Rows are points. To make a cloud, some directions were put in groups of two or more. Within a group, all points are equally far from the middle, so they leave a hole (a ring in 2 directions, a hollow ball in 3). The other directions are filled evenly. Then the cloud was stretched, turned, moved and blurred a little. Count the holes, and give their numbers of directions, smallest first.
In the rows, zero is written as 128.

Cloud:
[[128 108  93]
 [162 115 119]
 [126 173 174]
 [118  82 149]
 [ 76 138 104]
 [125 148  83]
 [140 182 152]
 [ 86 138  91]
 [114 190 149]
 [112  82 128]
 [107 123 188]
 [116 192 121]
 [ 67 129 118]
 [101 106 180]
 [ 83  93 147]
 [ 71 116 121]
 [ 92 103 101]
 [108 129  84]
 [ 69 166 137]
 [ 75 172 146]
 [ 65 124 129]]
Holes: 1 (3)

Cloud (30 x 4):
[[111 109  88 131]
 [168 163 163 114]
 [148 161 186 135]
 [140 145 164 176]
 [172  86 108 107]
 [ 87 121 162 145]
 [174 124 191 130]
 [119 124 114  85]
 [113  80 180 130]
 [168 103 147 180]
 [117 104  87 122]
 [159  84 183 156]
 [117 109 160  83]
 [118  85 185 112]
 [150  65 132 162]
 [164  94 186 158]
 [153 144 188 155]
 [175  94 123 173]
 [178 145 172 116]
 [113  97  92 134]
 [170 119 194 138]
 [164  94 192 145]
 [141 158 186 146]
 [162 119 179 170]
 [ 88 113 165 141]
 [171  86 108 107]
 [ 95 137 176 112]
 [170  82 102 115]
 [ 91  99 152 148]
 [129 154  97 162]]
Holes: 2 (2, 2)

Cloud, 54 rows:
[[163 125 151 164 180 158]
 [121 147 174 172 135 103]
 [ 96 128  70 106  86 119]
 [134 149  60 130 188 116]
 [188 146  85 138 120  72]
 [ 88 125 136 178 158  95]
 [ 69 117 133 112  94 101]
 [113 184 101 107 124 175]
 [156 125  71 114  80  91]
 [111 185 139 169 166 126]
 [162 149  90  98 177 171]
 [ 98 143  63 101 114 144]
 [134 148 171 167 110 162]
 [160 116  78  75 120 134]
 [ 82 168 107 115 146 173]
 [115 117 131 197  98 145]
 [103 131  73 172 138 166]
 [100 126 155 158 123 193]
 [169 194 121 146 168 113]
 [161 136 171 162 155 112]
 [ 92 155 128 168  81 142]
 [136 126  61  77 124 116]
 [ 94 169 125 171  98 152]
 [131 170 161 128  89 138]
 [106 154 103 170 105  70]
 [118 168  75 109 186 130]
 [124 192 140 163 147 108]
 [106 159 131  68 127 141]
 [137 101  96 160 100  64]
 [131 104  98 185 154  88]
 [152 167 143 125 142 192]
 [193 137  99 158 176 115]
 [129 114  60  85 119 102]
 [167 117 129 116 120 186]
 [ 85 155  98  86 101 115]
 [105 173 110 173  90 114]
 [ 65 123 129 125 156 102]
 [124 156  81 103 122  59]
 [143  93 133 159 185 157]
 [159 102 107 167  83 124]
 [141 179  96 108 103  70]
 [158 149  67 159 172  91]
 [156 153  73 131 156  62]
 [ 68 112 105 124  95 150]
 [138 118 152 113 132 195]
 [166  98  96  86 136  87]
 [144 154 117  63 125 151]
 [116 163  91  91 140  69]
 [138 155 169 122 136  84]
 [137 110 162 172  90 118]
 [ 97 157 118 149 101  67]
 [ 86 138  94 174 124 171]
 [111 180 105 111 183 161]
 [ 75 156 124 144 142 183]]
Holes: 2 (3, 3)

Cloud:
[[120 116 162  83 131 182]
 [159  99 164 101 158 158]
 [159 172  65 152  80 115]
 [170 183 106 110 153 163]
 [108  98 104 160 103 173]
 [ 84 127  92 130 136  99]
 [124 168 155 125  65 119]
 [180 125  88 182 125 161]
 [ 90 127  82 116 106  96]
 [176 174  83 101  78 129]
 [117  97 158 111  70 117]
 [129 164  73 103  77 144]
 [164  97  77 143 133 159]
 [175 165  99 185 114 170]
 [123  94 100 141 179 122]
 [144 177 151 100  67 116]
 [108 160 109 101 164 149]
 [125  99 111  93 152 167]
 [182 158 136 162  64 130]
 [164 181 105 122 168 119]
 [188 163 142 154  72 157]
 [147 172 139  85  60 151]
 [158 174 127 166  62 127]
 [122  89  80 140 115  84]
 [110 158  88 158  68 131]
 [143  97 156  91 162 155]
 [182 128  79 157 147 159]
 [187 160 140 168  93 171]
 [118 173 183 114 141 138]
 [139  94 106  98 122  83]
 [200 152 136 106 142 164]
 [109 129 181 110 138 178]
 [117 124 125  68  67 137]
 [192 142 101 120 156 157]
 [149 188 148  94 151 122]
 [132 171 164 137 114 189]
 [144 180 158  90 142 173]
 [136  98 114 180 175 122]
 [118  89  89 155 130  84]
 [172 138 170 165 143 105]
 [144  96 141 183 162 155]
 [127  95 105 121 178 125]
 [170 175 142 147  65 159]
 [101 112 112  85 124  93]
 [204 137 126 102 101 159]
 [108 153 134  82 160 148]
 [124 152  95  86 107 176]
 [179 165  96 135 172 144]
 [126 181 100 109 137  98]
 [176 149 166 153 119  94]
 [178 165 126 172  72 154]]
Holes: 3 (2, 2, 2)

Cloud (78 x 8):
[[110 118  94 144 150 101 202 127]
 [ 94  72 120  74 170 114 134 124]
 [ 80 168 137 102 177 126 121  98]
 [164 102 130 167 113 150 103  92]
 [ 92 144 145 186 127  82 159 133]
 [113 150 186 130 120  63 133 134]
 [106 107 187 163 124 158  81 137]
 [ 50  66 142 160 132 163 128 152]
 [100 198 137 126 149 164 173 123]
 [105 161 176 101 156 161  97 124]
 [107 119 151 113 139 187  80 172]
 [ 98 132 183  97 117 105 147 189]
 [ 70  95 176  79 139 119 155 154]
 [149  92 159 178 159 163 101 121]
 [101  74 139 105 121 146  75  92]
 [ 75 125 175  89 112 146  89 119]
 [117  83 127 144 162 190  79 131]
 [ 64 164  71 143 123 124 124 159]
 [ 96  51 135 151  85 107 123 159]
 [158 111  98  92 163 121 108 171]
 [ 71  88  85 131 169 119 101 136]
 [123  45 153 106 125 161 104 151]
 [152 154 168  91 132 163 176 115]
 [ 71  99 159 146 119 154 105 195]
 [129 137 128 158 182 138 178 178]
 [136 121 164 118 200 159 120 104]
 [145 142 183 138 153 190 145 136]
 [ 75 140 121 133 108 166 159 204]
 [121  64 187 136 114 116 168  96]
 [143 100 203 140 111 149 124 106]
 [108  73 161  83  91 136 106 140]
 [ 81  71 104 164 159 155 104 170]
 [132  87 124 145  93 124 197 108]
 [120  71 169 190 136 145 138 103]
 [124 135  99 144  76 150  81 141]
 [117 187 135 122 141 116 192 166]
 [ 57 132  98 144 137 106 116 188]
 [147 115  88 150 121  93 132 183]
 [122 104 154  94 130 138  80 187]
 [101 117  72 135  79 140 168 159]
 [110  95  85  83 171 106 145 130]
 [ 76 121 123  62 133  90 141 136]
 [132  73 134 123 107  66 127 127]
 [116 129 207 147 111 147 174 140]
 [ 57 159 159 124 103 102 122  98]
 [116 130 152 165 121 131 185 193]
 [104 167 124 153 119  87 191 145]
 [124 130 157 174 170 105  91 140]
 [ 87 151 130  59 142 138 160 167]
 [102 157 123  74 149 100 191 141]
 [119 170 171 113 107  98 104 102]
 [ 97 146 199 129 119 131  90 125]
 [ 48 119  78 106 125 137 167 118]
 [ 71 160  93 165  96 116 107 161]
 [ 74 119 153 153 132 149 191  76]
 [134 119 198 143 116  79 112 139]
 [114 151 131 120  78 178  97 152]
 [ 71  93 132  88  82 140 123  95]
 [ 99 157 123 143 148 108 204 166]
 [ 83 171 116  79 111 134 106 113]
 [ 48  99 134 126 117  86 155 166]
 [141  91 167 137  82 140 143 182]
 [ 90 184 109 108  83 141 112 132]
 [139 119 151 128 164 143  65 106]
 [102 136 124 149 185 120 197 130]
 [109  87  95 132 109  89  79 158]
 [ 68 144 170 169 139 176 157 136]
 [ 50  91 146  83 147 117 111 128]
 [157 149 102 174 103 139 135 111]
 [ 85 172 111 113 114 197 144 153]
 [ 94 187 127 155 160 166 167 139]
 [138  97 186  98 180 143 150 101]
 [137 110  87 155 121 143 192 163]
 [ 77 121 135  93 169 113 196 149]
 [ 77 123 123  96 146 182 187 174]
 [105 149 100 130 125 115  60 163]
 [100 103 126  90 163 205 112 114]
 [104 113 111 200 105 119  99 118]]
Holes: 2 (2, 6)

Cloud (87 x 9):
[[172 146 172 123 147  86  73  98 103]
 [ 78 125 111 116 112 174  91 134  94]
 [ 60 162 134 134 125 122  51 145 133]
 [ 86 142 145 122 121 108  57  78 115]
 [129 155 146 152  54 110  81 121 149]
 [116 154 101 159 167 111  74 172 128]
 [120 119 107 133 213 159 108 102 107]
 [160 110 172 126  69 140 118 153 123]
 [140 152 154 157 120 115  98  59 154]
 [121 136 160 110 151 189 165 126 164]
 [109 170 163 172 150  74  82 139 131]
 [ 89 172 141  81 147 101 114 109 100]
 [148 102 128 134 196 138 126  84 175]
 [129 151 128 208  94 164 116 115 151]
 [133 134 182 173 139 165  78  73 114]
 [168  96 122 143 145 105 141 102 153]
 [115 178 185 123 186 153 105  69 152]
 [142 117 151 139 153 118 126 179  97]
 [142 123 193 167 140 125  48 148 165]
 [163 115 153 130  76  88 124  90 111]
 [127  86 164  88 153 165 139 141 112]
 [ 67 132 151 164 156 118 142  99 153]
 [109  92 139 107 138 188 101  76 137]
 [124 168 179 151  91 160  75 124 140]
 [ 88 158 110 168 143  65  77 141 134]
 [129 105 160 130 181 145 100  85 173]
 [125 205 182 136 126 120  42 151 149]
 [112 157 184 122 134 179 140 117 173]
 [155 139 146 140 119 142  64 141  82]
 [140 170 157 132 119 159 155  86 182]
 [ 96  96 154 189 134 101 142 101 106]
 [125 125 156 139 134 112  42 170 196]
 [122  80 144 152 149 129 146  93 195]
 [135 222 115 147 134 149 124  70 118]
 [164 147 160 168 158 139 101 142 144]
 [ 70 128  82 140 142 142  96  81 152]
 [ 92 164 149 166 182 140 153 121 111]
 [111  98 106 136 115 183 148 142 136]
 [162 110 185 141 106 175  92 157 110]
 [ 95 171 187 105 106 128 129 103 140]
 [148  94 176 150 152 173 177 135 163]
 [145 161 102 103 189 118  62 168 136]
 [134 130 152  54 195 104  77 145 120]
 [110 187 165  92 149  75  74 126  81]
 [ 92 148  97  81 160  39  60 118 155]
 [124 136 121 101 169 116  97 104  64]
 [ 87 140 211 157 143 170 147 117  98]
 [157  68 178 162 135 148 149 112 159]
 [137 136  86 109 159 156  95 116 150]
 [122  91 206 104 102 160  32 162 130]
 [125 146  99 105 167  65  99 150 116]
 [120 136 150  90 166  82 128 122 183]
 [114  61 134  79 117  82  80 102 135]
 [ 91  91 111 168 121 157  96  86  82]
 [119 135 112 136 171 154 104  92  74]
 [100 189 163 130 118  61  93 119 137]
 [162 119 170 142 127 121 150 168 112]
 [141 164 117 126 165 112 113 122  87]
 [116 142 178 139  86 175  62  87 115]
 [130 150 163  99 108 149 101 129 168]
 [143 192 156 113 117  94  85 111  95]
 [145 139 185 154 158 109  77  97 168]
 [127 176 128 109 150 107  94 144  77]
 [123 158 101  45 120 104  93 116 149]
 [144 127 169 177 161 154  99 178 102]
 [108 152 139  95 175 132 138  74 167]
 [170 208 169 130 162 140 136 147 128]
 [153 105 198  79 158  63  87 112 152]
 [ 89 158  84 104 136 133 176  94 146]
 [ 74 189 142 119 138 113  43 121 147]
 [135 136 196 106 146  81  73 126 168]
 [119 118 134  77 161 115 100 119 143]
 [140 151 148 147 143  93  48 172  95]
 [100 171 153 169 105 141 124  71 171]
 [100 118 180  77 123 167 146 112 121]
 [166 108 168 173 139 107 138 101 139]
 [ 87 174 164 136 177 116 119 103 123]
 [156 145 134 129 167 125 139  79  70]
 [154 125 145  82  91 132 113  84 147]
 [112 140 140 103 137 123 131 215 144]
 [ 82 197 149  64 104 130 126 112 130]
 [152 144 160  83 138  91  59 113 162]
 [129  68 184 113 166 123 106 198 128]
 [ 64 144 137 141 120 174 108  97 146]
 [171 144 112 126 171 159  84 118 108]
 [182 178 153  82 133 131  41 134 107]
 [107 107  98 103 105 119  58  91 174]]
Holes: 1 (3)

Cloud:
[[107 139 103  84  99 102 194 112 182]
 [157  82  92 116 124 112  73 109 115]
 [ 32 128 107 112  94 152 178 148 114]
 [103  93 104 115 148 186 187  77 116]
 [113  71  50 108 105 171 117 179 167]
 [148 156  54 142 104 139  90  97 155]
 [152 150 113  87  70 130  94 113 150]
 [154 142 106  76 102  85 115 137 108]
 [ 83  87 112 144 169 100 116 116  86]
 [ 42 165  79 127 143 123 160 150 121]
 [ 49 118  59 117 120 134 157 131  86]
 [ 45 151  86 129 118 162 134 102 148]
 [ 61 135  57 156 141 108 156 129 134]
 [103 124 107 129 120 173 199  87 152]
 [133  89 159  90 156 118 184 109  98]
 [137 197 101 101 153 116  94 161 113]
 [155  78  99  94 112 155 126 154  63]
 [ 65 135 103 114 101 153  89 219 121]
 [ 98  99 143  93 186 170 150 117 120]
 [131  96 178 142 127 134 182 114 129]
 [131  94  93 171 100 108 142 135 175]
 [120 108 116  73 175 115 177  90 122]
 [ 98 123  68 144 138 211 124 153 178]
 [ 73 129 124 101 103 137  78 162  97]
 [123  97  94  98  57 121 141 140 176]
 [131 122 109  72  71 170 156 151 112]
 [150  75 116 171 166 145 153  82 102]
 [ 97 161 124  99  69 179 111 154 106]
 [ 97 128  86 108  83 154 137  73  93]
 [ 61 126 122 152 187 144 124 129 123]
 [ 93  88 116 136 129 200 143 110  71]
 [130  83 135 164 165 104 152 130  64]
 [ 69 152 143 109  92 156 154 154  81]
 [109 122 118 143 151 146  69  71 111]
 [ 78  92 114 172 148 146 117  74 129]
 [ 72 140  82 126  75 173 165 153 114]
 [101 109 142 191 134 124 144 163  78]
 [124 139 138 117  83 153 120 215 164]
 [ 86 122 130 137 179 100 170  68 119]
 [122  90 173  90 127 164 138 109 142]
 [111 142 138  86  98 109 113 110 188]
 [116 154  87 103  98 141 147  55 157]
 [103 116  76 172 131 165 128 151 193]
 [118 180  84  94 139 112  98 156 189]
 [105 135 147 160 169 159 158  86 160]
 [117 150 139 115  74 107  87 181 126]
 [121 135  46 121 150 134 154 131  72]
 [104 100  74 141 149 215  85 138 143]
 [184 122 101 154 140 125 108 148 162]
 [167  94 131 124 157 122 120 100 182]
 [117 112  89 169 144 105 180 158 160]
 [ 87 131  76 173 171 143 145 102 164]
 [132 133 181 148 162  99 128 133  99]
 [103 157 148 116 171 110  94 128 135]
 [ 76 112 106 114  85 116 155  69 115]
 [ 48 138 133 110 101 118 163 134 181]
 [123 122 124 108 168 169  79 104  75]
 [101 171 101  66 131 133 172  95 142]
 [ 48 133 116  98 160 141 139 136 166]
 [124 133  63 117 185 148 150 147 182]
 [ 87 126  96 164 116 174 124  63 131]
 [160 148  88  58 134 151 128 106 116]
 [115 141 138 107 120  92 106  70 144]
 [ 39 142 102 140 117 116 186 120 128]
 [118  99 139 135 123 157 195 106 175]
 [115 113 103 114 130 176 209 108 152]
 [125 149 116 165 114 171 113 147 193]
 [135 112 127 111 162  90  99 155 152]
 [108  97  90 175 123 163  90 130 180]
 [110  54 114 140  90 165 118  95 131]
 [141 122  87 126 161 180 103 121 206]
 [ 94 108 121  55 110 183 166 142 117]
 [113  98 113 177 126 116  75 165 114]
 [136 190 131  73 122 141  92 165 134]
 [ 62 137 108  80  74 138 126 179 101]
 [ 93  57  97 124 134 141 120  71 146]
 [168 139 145 149 155 116 124 173 141]
 [ 58 115 112 135 120 105 115  97 100]
 [112  85 133 136  60 124 127 161 107]
 [ 84  77  65 129  95 149 119 198  94]
 [143  70  72 130  86 158 104 115  93]
 [ 81 155 129 126 120 150 107  93 188]
 [ 92 163  92 113 175 131 148 175 185]
 [133 107 166 132 146 185 135 155 150]
 [156 130 143  99 133 176  83  97 165]
 [146  64 109 154 167 146  90  99  92]
 [156  67  79 138 102 114 146 146 143]]
Holes: 1 (9)
